Rows are points. Each copy is the shape, with its points in the same order, turned, moved and blurred by noise. Is it also mirrored, or only turned?

Shape (5 x 2):
[[  5 -59]
 [  4  25]
 [ 23   7]
 [-55 -33]
 [  2  32]]
Copy 1 (5 x 2):
[[ 34 -59]
 [ -3  19]
 [ 22  10]
 [-30 -60]
 [-10  23]]
Copy 1 is: only turned
Copy 2 (5 x 2):
[[ 26 -50]
 [-13  24]
 [ 12  20]
 [-36 -56]
 [-19  29]]
Copy 2 is: only turned
Copy 3 (5 x 2):
[[-48 -20]
 [ 24  12]
 [ -1  24]
 [ -9 -67]
 [ 31   8]]
Copy 3 is: mirrored

Shape (9 x 3):
[[ 33  31 -19]
 [-25 -13  16]
 [-25 -15 -19]
 [-23  19 -48]
 [-15  30   4]
 [-15 -95 -11]
 [ 28  17 -10]
 [-10  34  21]
 [ 12 -20  -5]]
Copy 1 (9 x 3):
[[ 36 -24 -18]
 [-20  16  21]
 [-36 -10  -3]
 [-18 -50 -12]
 [  8 -19  22]
 [-69  50 -41]
 [ 31  -8 -25]
 [ 26 -10  34]
 [ -6  18 -19]]
Copy 1 is: mirrored
Copy 2 (9 x 3):
[[-37  14   0]
 [ 43  28  -7]
 [ 27  25 -42]
 [-15  40 -53]
 [  7  48   5]
 [ 77 -34 -67]
 [-21  -1  -1]
 [  3  46  17]
 [ 15  -3 -15]]
Copy 2 is: mirrored

Shape (9 x 6):
[[-64  12 -39 -22  62  24]
 [ 25 -35   5 -56  -8  -2]
 [  7  15  17  45   2  20]
 [-11 -23  13 -21  33  -7]
 [ 42 -31  11  46  -8 -51]
 [-32 -27 -43  22  10  39]
 [ 45   3 -41  16  34  -8]
 [-57 -15 -33 -51   5 -54]
 [ 38  22  -7   4 -15 -25]]
Copy 1 (9 x 6):
[[-55  -4  11  52  60  -5]
 [  9 -29 -24 -45  -5  11]
 [ 23   4  34  38 -38  26]
 [  5 -35  14  -3  15 -13]
 [ 75 -25  -9  26 -52 -19]
 [-37 -28 -19  59  -7  32]
 [ 58   5 -24  43  18  26]
 [-38  -5 -35   1  20 -72]
 [ 46  30 -11   8 -24   6]]
Copy 1 is: only turned
Copy 2 (9 x 6):
[[-52  -9  72 -28   7  49]
 [  1  39 -13 -53  23 -16]
 [  9  16   1  48  14  22]
 [-10  13  31 -21  24 -14]
 [ 23 -23 -40  29  -1 -50]
 [-61  -5  -2   9  22  42]
 [ 25 -48 -10 -11  10  20]
 [-56   5  33 -54 -50 -19]
 [ 34   8 -19  -1 -19   9]]
Copy 2 is: mirrored
Copy 3 (9 x 6):
[[-75  13 -59 -29  19 -13]
 [ 19 -33  13 -40  19  -5]
 [  0  18  -5  41 -14   2]
 [-21 -10   4  -3  21 -29]
 [ 30 -34  11  65   7 -61]
 [-37 -26 -61  26  14  23]
 [ 38   4 -48  13  28 -33]
 [-60 -60 -19 -41  -6 -54]
 [ 48   0  -3   4 -20 -38]]
Copy 3 is: only turned

Shape (12 x 9):
[[ -5 -59 -29  40  -3  61  12 -13 -21]
 [ 23  -3  18 -42 -40  34  23  16  40]
 [-25 -22  22 -25  -3 -36  27 -41  11]
 [-15  19  26  -9 -66   6  33  41   5]
 [ 14  -1  62  -4  10  19 -50 -20  26]
 [ 16 -21  36  32  14 -31 -54  -2  43]
 [-39 -43  46 -55  -9 -38  -4 -16  19]
 [ 28  14   3  -4 -71 -16  11 -46 -25]
 [  4 -43 -11  34 -67  32 -36  41  11]
 [-47  22 -32   0 -20 -16   1   9  -3]
 [-19  -3 -29 -20  -9   0  18  38 -49]
 [-25  -1 -31  24  -8 -37  19 -17 -42]]
Copy 1 (12 x 9):
[[-26 -30 -21  39  26  36 -39 -33 -73]
 [ -4  -8  -8 -47  29  57  11  15   2]
 [-15  10  46 -34 -14 -11  -6 -35  -9]
 [-33  -4  24 -21 -29  71  14  43 -11]
 [  2  45  22  17  48  31 -27  -6  37]
 [-38  80  -2  27  23   7  -4 -18  19]
 [-30  25  35 -58 -17  13 -37 -38  24]
 [ 44   3  13   4 -39  45  29 -18 -20]
 [-46  16 -49  33  -8  90  -9  -9 -18]
 [-43 -32  10  21 -44   6   4   6   7]
 [-21 -30 -14   4 -47   9 -37  34 -28]
 [-16  -9  19  33 -53 -19  -4 -11 -41]]
Copy 1 is: mirrored
Copy 2 (12 x 9):
[[ 17 -20  30 -40 -81   9 -31 -43  18]
 [ 11 -12  34 -66  10  23 -11  65   4]
 [  1 -20  56 -35  -1 -60  34  12 -13]
 [-16   1  57 -19 -19  33   0  82 -10]
 [ -2   6  17 -24  53 -15   4  -1  66]
 [  4 -14  -1  12  14 -54   1  13  70]
 [-10 -32  70 -34  36 -73 -13  33  -5]
 [ 18  77  52 -39 -28 -25  22  30  -5]
 [  5  11  18 -12 -55   3 -70  41  49]
 [-48   1   3 -11 -40 -21   5  32 -32]
 [  2  -3  26   1 -30   2 -23  17 -59]
 [ -4  21  25   7 -52 -42  27  -4 -33]]
Copy 2 is: only turned
